Each row is a point. Two turns around zero, p and q, are shown by what they do to some points. Write where each new point lands after one turn and then the other. Backwards means that the second turn is done in reverse. Each puzzle has new turns, and all numbers are rounded.

Turn p:
[  9 -28  41] -> [-22 -39  24]
[ -3  43 -13] -> [19 40  8]
[-28   0 -20] -> [-13  20 -25]
[ 21 -16  -8] -> [ 15 -22  -8]
Turn q:
[-26  29 -33] -> [-33  39  -1]
[-29 -26  -8] -> [-23 -13 -30]
[ 31   7 -22] -> [28 27 -3]
[24 23  7] -> [19 11 26]
[13 -1 30] -> [ 14 -23  19]
[-14 -31  26] -> [ -6 -41 -11]
Where do these land?
q, then p: [ 21 -19  -5] -> [ 26 -11  -7]
p, then q backwards: [  8 -48  -8] -> [-18 -43  17]
q, then p backwards: [-25  12  17] -> [-11 -11  29]
q, then p backwards: [-16  24  29] -> [ 0 -1 41]
q, then p: [ 12  31 -33] -> [16 34 28]

Turn p:
[-36  15   8   1] -> [-32 -24  -4   1]
[ -1 -22   0  -3] -> [13 -7 16 -6]
[ 17  27 -30   6] -> [ 11  10 -38  15]
[ -6 -24  29   9] -> [-8  0 38  0]
[ 26   4  -7 -13] -> [ 16  21 -12 -10]
Turn q:
[ 45  17 -15 -14] -> [ -3  26 -45   6]
[ 6 -9 16  4] -> [18 -5 -1 -5]
[-18 -11   2 -28] -> [ -6  16  21 -23]
[-20   6  18  17] -> [ 11 -13  23  15]
[-14  -3 -21  20] -> [-21 -23   3   6]
Where do these land?
q, then p backwards: [  9 -10  -5 -20] -> [ 10   8   6 -20]
q, then p: [  0   7 -15   3] -> [ -4 -15  -1   7]
q, then p: [  3   0 -27  17] -> [  8 -30   6   6]
q, then p: [-12   8 -29 -29] -> [-34 -22 -14  -8]
p, then q: [ 9  9 28  9] -> [ 3  4 22 23]
p, then q: [ -9 -15  48  19] -> [34 -2 40 15]

Turn p:
[ 25 -11  13  -9  15  16] -> [24 15  4 25  2  3]
[ -6  -8  12 -11 -10 -10] -> [ -3  -6  17   1  -5 -14]
[-27  18 -17 -10   3 -10] -> [-26   4   3 -24  16   0]
[-10  21 -27  -1  -9 -35] -> [-27 -10 -20 -24  17 -23]
[ -9  27 -15  -1 -22  -2] -> [ -6   3 -10 -36  -2  -8]
[ 16 -17  31  22  18  21] -> [ 14   7   1  37 -26  22]
[ 11 -30   3  10   4  21] -> [ 24 -13   5  20  -3  21]
Turn q:
[ 24  -3  -9 -18 -19  -6] -> [ -7  -5 -31   0 -15  12]
[ -7  28   0  34 -16  -3] -> [ 10  34   2  27   6 -13]
[ 16 -19   9   7  -7 -15] -> [  7 -13 -12   1 -19 -17]
[ 5 15 21 16 32 -7] -> [ 25  15  11 -24   9 -19]
[-35  -9 -17 -29  28   7] -> [-25 -23  22 -18  33  14]
[ 16 -12  -9  11 -19  14] -> [ 12  -8  -8  22 -16  12]
[-18  -1   5 -22   0  11] -> [-21  -2  15  -9   0  13]
Where do these land?
p, then q: [  4 -18   8 -19   0   3] -> [ 15   4   1 -11 -13 -15]
q, then p: [  1  48 -10 -28   7 -10] -> [-15  39   1 -24  29  15]
p, then q: [ 12 -12 -41   2   3  44] -> [ 35 -15  -6 -21   0  45]
q, then p: [ 10   6  -9  21 -19  -6] -> [ -3  -9 -31  -5  -4   2]
p, then q: [  3 -16  12  19   9 -23] -> [  3 -11   9  28   3 -19]
p, then q: [ 6 -7 14 18 -2  9] -> [  5   1  -3  21 -13   6]
q, then p: [ -4 -11  17  21   4   6] -> [  4  -4  -3  12 -18 -20]
p, then q: [-16  18  10 -43   3  -3] -> [-14  30   7 -34   2 -16]
p, then q: [-17  -7  -1   9  -5 -21] -> [-15 -17  14   6   0 -12]
